Each row is a point. Each copy is the shape, with its points in the same order, turned, moved and blurred by noise. Say if it was mirrored as well.

Shape:
[[ 44   9]
 [-50   2]
 [ 38  -2]
 [  6  -3]
 [ 25 -16]
 [-19   2]
 [ 21  15]
 [-21  -8]]
Copy 1, 8 rows:
[[ 14 -35]
 [ 17  60]
 [  2 -24]
 [  2   2]
 [ -9 -13]
 [ 15  31]
 [ 21 -12]
 [  4  30]]
Copy 1 is: only turned
Copy 2, 8 rows:
[[ -8 -34]
 [  6  59]
 [  4 -29]
 [  6   3]
 [ 19 -18]
 [  4  28]
 [-11 -10]
 [ 14  30]]
Copy 2 is: mirrored
Copy 3:
[[-35  24]
 [ 41 -30]
 [-35  13]
 [-13  -2]
 [-33  -2]
 [ 16  -8]
 [-11  20]
 [ 13 -18]]
Copy 3 is: mirrored
Copy 4, 8 rows:
[[-47  -2]
 [ 44 -29]
 [-39   6]
 [ -6  -5]
 [-16  12]
 [ 13 -18]
 [-30 -10]
 [ 21  -5]]
Copy 4 is: only turned

Shape, 7 rows:
[[  3  14   9]
 [-19 -26 -12]
 [  8   1 -16]
 [-11  10 -49]
 [-33 -15  15]
 [ -5 -24  41]
 [ 10  16  60]]
Copy 1:
[[ 15   3  -6]
 [-17  19  40]
 [ 11  -3  30]
 [ 38  23  52]
 [-24  36  15]
 [-36   5  -7]
 [-17 -10 -46]]
Copy 1 is: mirrored
Copy 2:
[[  1   6  10]
 [  9  21 -32]
 [  5 -11 -16]
 [-16 -20 -44]
 [ -1  43  -9]
 [ 31  43  16]
 [ 18  29  55]]
Copy 2 is: mirrored
Copy 3 (7 x 3):
[[  9   4  -5]
 [ -7   1  36]
 [-12   4   2]
 [-30  36  15]
 [ 26  -2  44]
 [ 29 -32  17]
 [ 53 -28 -20]]
Copy 3 is: only turned

Shape, 7 rows:
[[-11 -12  16 -27]
 [ -8   9 -60   1]
 [ 12   0 -51 -18]
 [ 11  11 -25  10]
 [-32   0  31 -26]
 [ -7  12  20 -29]
 [-14 -19  26 -14]]
Copy 1 (7 x 4):
[[-13  25  17 -17]
 [-26 -51  20 -39]
 [-43 -38  30 -21]
 [-20 -34   2 -11]
 [  8  38  15 -26]
 [  4  20  24  -4]
 [-13  32   0 -19]]
Copy 1 is: only turned
Copy 2, 7 rows:
[[ 27 -10 -13 -13]
 [-28  42 -14  36]
 [ -6  37  13  20]
 [-31  18  -4   2]
 [ 35 -11 -36 -19]
 [ 26   4 -15 -33]
 [ 19 -28 -26 -17]]
Copy 2 is: only turned

Shape, 9 rows:
[[-23  16  -7 -11 -20   3]
 [  3 -34  20 -20 -12 -12]
 [  9  16   4   4  12   6]
 [-12  17 -16 -31  -2  -6]
 [ 15  20  -2   6  -4 -20]
 [-29 -21 -19  11  18   4]
 [-16  26  26  23   7  14]
 [-28  18  17 -17  -4 -15]
 [-23 -33 -29  12  30  32]]
Copy 1 (9 x 6):
[[ -2 -15 -11 -14   0  16]
 [-31  30  -6   7 -10  -8]
 [  7 -12  16  14   9  -5]
 [-17 -27 -21   1   7   2]
 [-18 -16  28   6  10   8]
 [ 10   2 -18  37 -15  25]
 [ 29   5  17  -2  24  15]
 [-10   2 -16 -11  28  16]
 [ 31   1 -23  48 -34   8]]
Copy 1 is: mirrored
Copy 2, 9 rows:
[[-21  25  -3   3 -15 -23]
 [-12 -24 -18  10 -10  17]
 [ 17  10   2  -9   1  -8]
 [-11   6  -2 -15 -22 -32]
 [ 25  10   8  13 -24 -10]
 [-15 -11  14  12  29 -20]
 [  6  36  21  -3  17   9]
 [-20  15  21 -10 -20   1]
 [ -9 -15  -1   6  60 -30]]
Copy 2 is: only turned
